Every row gives one point. The last column is the point's height on a tilted bowl or saddle (a function of degree 2), plus a little noise. Count its main directions that bend up, bend down and stay straight.

Points:
[[-1.15  1.74 -1.38 -1.36]
 [-0.02 -1.35 -0.48 -1.48]
 [-3.34 -0.59  0.72 -0.58]
 [-0.12  0.43 -0.85 -0.95]
 [ 3.05  0.67  1.03 -1.13]
 [-0.82 -1.21  1.28 -1.14]
 [-1.47  0.83  1.27 -0.67]
 [-0.39 -1.40  0.81 -1.26]
 [ 1.19  1.92  0.64 -0.66]
 [-0.10 -3.24 -0.05 -2.87]
 [-0.20 -0.86 -1.89 -1.98]
 [-1.88 -0.99 -0.86 -1.16]
 [-2.19  0.17  0.70 -0.54]
 [ 1.79  0.30 -0.80 -1.16]
 [ 2.54 -0.73  0.14 -1.71]]
Directions: 0 up, 2 down, 1 straight

Points (25 x 5):
[[-0.64  1.72 -1.89 -1.55 -2.76]
 [ 2.24 -0.19  0.30  1.20 -1.13]
 [-0.53 -0.56  1.75  0.24 -0.93]
 [-2.92 -1.40  1.03  0.59 -2.04]
 [-0.97 -0.20  2.52 -0.96 -0.78]
 [-0.87  1.26  0.16 -0.38 -0.57]
 [-1.24  0.22 -1.31 -1.10 -1.47]
 [ 0.82  0.55  1.85  1.28 -1.24]
 [ 1.84  0.54 -0.33 -1.84 -0.81]
 [ 0.18 -0.32  0.14  1.61  0.12]
 [-0.60 -2.78 -0.57  0.91  1.31]
 [-0.93  2.48 -3.17  0.95 -1.67]
 [-1.54 -0.63 -0.62 -0.86 -0.77]
 [-0.05 -0.73  2.33  1.00 -1.96]
 [-0.59  0.80 -1.70 -1.76 -2.32]
 [ 0.66 -0.56 -0.81  2.61  1.21]
 [-1.84 -1.79 -1.51  0.95  1.48]
 [ 1.32 -0.70  1.56  1.62 -1.77]
 [-1.87  0.15  0.74 -1.12 -1.31]
 [-0.59 -1.71 -0.35 -0.37  0.14]
 [ 1.17 -0.58  0.83  1.04 -0.73]
 [ 0.68  1.26 -1.31  0.59 -0.15]
 [-0.26  4.26 -0.78 -3.23 -2.11]
 [-0.75 -0.07  1.76 -2.21  0.27]
 [-0.56 -0.33 -1.05 -0.55 -0.43]]
Directions: 1 up, 2 down, 1 straight

Points (48 x 7):
[[ 1.22  0.77 -0.61 -0.02  0.91  0.80 -0.87]
 [-1.49 -0.09  1.99  1.09 -1.56  2.02 -3.07]
 [-0.96 -0.35  0.11  0.43  0.10 -1.34  0.78]
 [ 0.78 -0.48 -0.53 -1.87 -1.24 -0.93 -0.63]
 [ 1.32 -1.97  0.63 -2.95 -0.02  1.65 -1.22]
 [ 0.62  0.39  1.29  1.68 -1.28  1.33 -2.10]
 [-0.47 -0.81 -0.89  1.22  2.14  0.59 -0.10]
 [ 1.11  1.64 -0.20 -0.53  0.20 -1.65 -0.02]
 [-1.24  2.77  0.10 -0.23  2.11 -0.03 -0.50]
 [-3.19 -1.56  1.67 -0.35 -1.09  0.53 -2.01]
 [ 0.83  1.39  1.52  0.83 -1.87  0.27 -1.15]
 [ 0.47 -1.94  1.92 -0.61 -1.15 -0.87 -2.08]
 [-1.96 -0.86  1.46  3.01  0.20 -0.33 -0.11]
 [-0.24  1.07 -0.78 -0.24 -0.95  0.10 -0.21]
 [-3.17 -0.80 -1.25 -1.53  2.56 -2.35  1.24]
 [ 3.10  0.75  0.14  0.69  0.57  1.57 -2.04]
 [-0.08  2.57 -0.77  1.61 -1.40  2.85 -4.63]
 [ 1.47 -1.57  0.34 -0.37  0.19  1.45 -1.01]
 [ 3.19  0.20 -0.45 -1.25  0.85  0.66 -1.72]
 [ 0.81  0.29 -0.16  0.15  0.89 -0.98  0.05]
 [ 2.39  0.57  0.65 -1.25 -3.41 -0.08 -0.52]
 [ 0.02  0.86 -0.50 -0.87  0.39  3.96 -2.47]
 [-0.20 -1.77  0.85 -1.07 -0.29 -1.03 -1.17]
 [ 2.31  0.14 -0.81 -2.50 -1.68 -0.35 -0.43]
 [-2.69  1.66 -1.04  0.01 -2.64 -1.09 -0.69]
 [-1.04 -2.79 -0.05  0.69 -1.83  0.49 -1.63]
 [ 1.65  0.30 -0.26  0.50  1.49  1.72 -1.65]
 [-1.67  1.17  0.80 -0.37  0.55 -0.62  0.25]
 [ 0.05  0.83 -2.03  1.24  3.43 -0.93  0.72]
 [-1.55 -0.10 -0.65  0.03  0.10  2.21 -1.71]
 [ 0.87 -0.61  0.37 -1.05 -0.78  2.50 -0.69]
 [-1.31  0.31 -0.94 -0.55  2.43  0.69 -0.51]
 [-1.53  0.44 -0.03 -1.44  0.49 -1.44  0.03]
 [ 0.13  1.55  0.78  1.18  1.31  0.47 -0.53]
 [-0.74  2.15 -1.77 -1.53  1.85 -0.82 -0.70]
 [ 1.10 -0.87 -0.13 -0.61 -0.02 -0.36 -0.63]
 [-0.01  0.58  1.82  0.62 -1.49  0.33 -1.20]
 [-1.48  1.21 -1.33  0.49  1.14 -0.45  0.62]
 [ 0.60  1.90 -1.63  2.14  0.04 -1.08  0.36]
 [ 1.82 -1.03 -2.03 -1.63  0.31 -0.43 -0.56]
 [-3.15  0.30 -1.70 -0.62  0.19  0.59 -0.88]
 [ 0.81 -0.50  0.56 -0.84  0.41 -0.06 -0.82]
 [ 1.76 -0.89 -2.41  0.18 -0.59 -2.36  0.11]
 [-0.67  2.99 -0.61 -0.03  0.33  0.99 -1.72]
 [-0.15 -1.08  1.48 -1.06  0.57  1.79 -1.31]
 [-0.93 -0.78 -2.59  1.39  2.72  1.34 -0.85]
 [-1.40  1.19  2.93  0.73  2.79  1.54 -0.88]
 [-1.31  2.13  1.52  0.47  1.77 -1.56  1.85]]
Directions: 1 up, 3 down, 2 straight
